Every row gives one point. Each copy is the shape, with its points in the same order, stretched, turned, moved and blurred by noise. Say if it was mirrored as well.

Shape (5 x 2):
10 70

15 -37

-8 17

-7 -28

-36 -30
Copy 1 (5 x 2):
-12 64

21 -38

-8 11

-2 -42

-33 -46
Copy 1 is: only turned
Copy 2 (5 x 2):
19 -59

-1 40

-7 -21

-21 28

-51 16
Copy 2 is: mirrored

Shape (8 x 3):
-8 16 10

-28 -35 -30

-25 -29 71

2 -33 -25

-15 0 -13

-26 -5 0

26 18 24

-4 83 -29
Copy 1 (8 x 3):
-7 16 28

0 -53 7

-78 1 67

-14 -34 -12

4 -9 18

-6 -15 33

-29 44 10

62 60 20
Copy 1 is: mirrored
Copy 2 (8 x 3):
-20 20 3

-22 -25 -42

-79 -16 52

1 -29 -16

-14 6 -23

-30 7 -13

-2 21 29

19 82 -24
Copy 2 is: only turned

Shape (11 x 6):
-6 7 -75 -42 82 20

-8 55 24 -15 13 13

0 17 22 -28 16 30

4 -4 0 -10 35 -28

-8 19 -35 18 41 -8

-9 19 -32 12 -25 52

-16 14 33 -1 25 10

-20 -85 -24 -20 22 30

35 -3 26 -2 -32 1

-26 44 -49 75 -17 -15

-53 34 7 -38 2 -1
Copy 1 (11 x 6):
13 1 -82 -67 83 3

13 -29 13 -17 -7 -28

-2 -33 8 -32 3 5

-10 25 -2 3 29 3

18 -1 -47 12 45 -17

5 -45 -50 9 -24 10

-13 -31 23 -3 16 1

-70 -3 -50 3 34 68

0 7 26 9 -39 28

25 -11 -57 81 -4 -52

-43 -20 -1 -32 4 -41
Copy 1 is: mirrored
Copy 2 (11 x 6):
-35 16 -73 -60 46 7

-28 47 23 -7 -2 -5

-16 20 21 -20 0 25

-34 -17 -5 -17 16 -24

-41 8 -44 9 18 -11

-7 24 -35 11 -39 47

-44 12 25 1 8 7

-46 -72 -23 -41 -8 54

15 -13 25 10 -32 7

-48 18 -61 66 -32 -13

-66 33 11 -32 -36 -7
Copy 2 is: only turned
Copy 3 (11 x 6):
-11 21 -72 -54 76 22

1 66 28 -8 28 -10

9 35 36 -26 32 8

6 -2 -8 4 44 -35

-26 29 -40 17 45 0

-27 40 4 5 -18 54

-4 25 36 3 48 0

-19 -68 1 -19 28 49

33 -2 28 12 -19 1

-56 45 -35 66 -10 -9

-44 40 33 -39 19 -27
Copy 3 is: only turned
Copy 4 (11 x 6):
22 16 -8 -38 95 30

24 21 60 1 -4 6

6 18 39 -26 -4 2

18 -16 29 3 34 -27

22 11 0 31 48 2

17 39 -21 2 -41 13

-2 17 52 -4 2 -13

-50 -27 -40 -36 12 -29

32 -11 25 -13 -45 -43

33 27 -26 87 -21 17

-7 -14 56 3 -19 47
Copy 4 is: mirrored
